Each row is a point. Each copy is the shape, with its points in the same order, turned, moved and blurred by noise. Say if it was mirrored as well.

Shape, 8 rows:
[[ 54  38 -36]
 [-12  15  22]
 [  8   2  20]
 [-12  10  16]
 [ 56  14   9]
 [-13  -5  -9]
 [ 15  10 -44]
 [-20 -17  22]]
Copy 1 (8 x 3):
[[-56 -51 -10]
 [-19  33  -5]
 [-17  18  13]
 [-13  28  -6]
 [-47 -19  30]
 [  7   7 -11]
 [-11 -36 -21]
 [  8  35   7]]
Copy 1 is: mirrored
Copy 2, 8 rows:
[[  7  59  49]
 [-32  -6   3]
 [-17 -13  15]
 [-28  -4   0]
 [ -3  12  60]
 [ -2   4 -14]
 [ 16  44   6]
 [-13 -29  -8]]
Copy 2 is: only turned
Copy 3 (8 x 3):
[[ 59  46  28]
 [-20  23 -13]
 [-14  12  12]
 [-18  18 -10]
 [ 10  21  47]
 [  3  -2 -24]
 [ 50  14  -8]
 [-29  -7 -16]]
Copy 3 is: only turned

Shape, 11 rows:
[[  8  10   8 -21 -16  11]
 [-26  16  -8  -3   5 -19]
 [  1  -7  -6 -13  13  -5]
 [-23 -11  -2 -12  -5 -15]
 [ 38   5  29  49  -4  -5]
 [-33 -12   3  -5   5  -4]
 [ 30  10  26  22  10  -5]
 [ 18  17  17  -1  -4  14]
 [  9   6  -6   3  -2  19]
 [  9   2   6   3  -2  26]
 [-28   0   8 -13  14   0]]
Copy 1:
[[ 10  -9  17  12  13 -13]
 [ -9  28 -10  13 -12  -4]
 [ -7  14  -3  -6  21 -14]
 [-19   7  -7  -4  -8 -17]
 [ 33 -32 -29  -5  19  39]
 [-21  14  -2 -13 -10  -6]
 [ 34  -9 -21 -10  20  19]
 [ 22  -8  11   6  20   6]
 [ -5  -1   9   8  27  10]
 [  2  -8  16  -2  25  15]
 [ -8  25   7 -14  -4  -8]]
Copy 1 is: mirrored
Copy 2, 11 rows:
[[ 10  21   8   1   6  30]
 [ 11 -16   7 -27  16  -5]
 [ 13  -3 -11   6  13  10]
 [  7 -24  11  -7  11  15]
 [ 30  23 -14   8 -60 -16]
 [  6 -25  19   3  12   0]
 [ 35  22 -11   8 -29  -8]
 [ 22  32   4   3  -9   8]
 [ -1  22   3   9   0   1]
 [  6  25  10  18  -2   5]
 [ 18 -14  19   2  21   1]]
Copy 2 is: only turned

Shape, 12 rows:
[[-29  13  25   9 -14 -25   1  17  19]
 [  1  23   7 -31 -11   9  34  -3  39]
 [ 42  13 -24 -23  41  20   4 -10  14]
 [-13   1 -21   7  -1  -6 -33  -9  -5]
 [-32   0  28 -17  43  -1   4   3   1]
 [-27  16  20  -6 -19  -1  25  -2 -32]
 [  7 -29  39  -2  15  26 -20 -21  -1]
 [  2 -21  21  25  -6  28  10 -25  36]
 [-12  27  -8 -17 -21  -7  10 -14   5]
 [-35 -20   2  -8  14 -12 -15 -20 -31]
 [ 35 -40   5 -27 -30  -9  23  45 -16]
 [  6 -24  27 -11  15 -33   7  -9  -1]]
Copy 1, 12 rows:
[[ 12  35  -4 -25   1 -24  -4 -25 -15]
 [ 11  -7   1 -34 -25  32 -21 -37 -24]
 [ 10 -16  33  18  -1  58 -31   7 -14]
 [  5  33  -4  10  -2   6 -16  13  22]
 [ -1   2  39 -15  24   0   6 -31  13]
 [-26 -11  -5 -27 -16 -25   4  -5  -2]
 [ 48 -20  21   1   2   0  17   4  23]
 [ 55 -14  -1  14 -25  -4  -6 -31   5]
 [ -9   6 -17 -27 -16  12 -27  -8  -2]
 [-14   7  -4   3  21  -7  13   1  39]
 [  0   0 -14  -1 -20  28  60  16 -50]
 [ 16  -7  -8  -3  37   5  18 -10 -11]]
Copy 1 is: only turned
Copy 2:
[[-22  15 -11  -8  14   6  18 -18  36]
 [-11  45  26  17 -13  20   7 -29  -6]
 [ 22  26  17   0 -10  21 -10  30 -47]
 [-20 -17  -5 -16  25   0   0  20  -5]
 [ -8  36 -21  27  31  13  33  30  12]
 [-32  -7   4  38  -8   4  23   7  36]
 [  4   0  21  19  56  30  32  20  -2]
 [ -1 -10  20   1  31  45  48 -20 -14]
 [-32   9  11   6 -15   1   5  -4   3]
 [-30  -6  -3  18  33 -16  32  41   4]
 [ 50 -15  39  32  14 -32   2 -13  28]
 [ 11  15  23   1  23 -11  41  25  25]]
Copy 2 is: mirrored
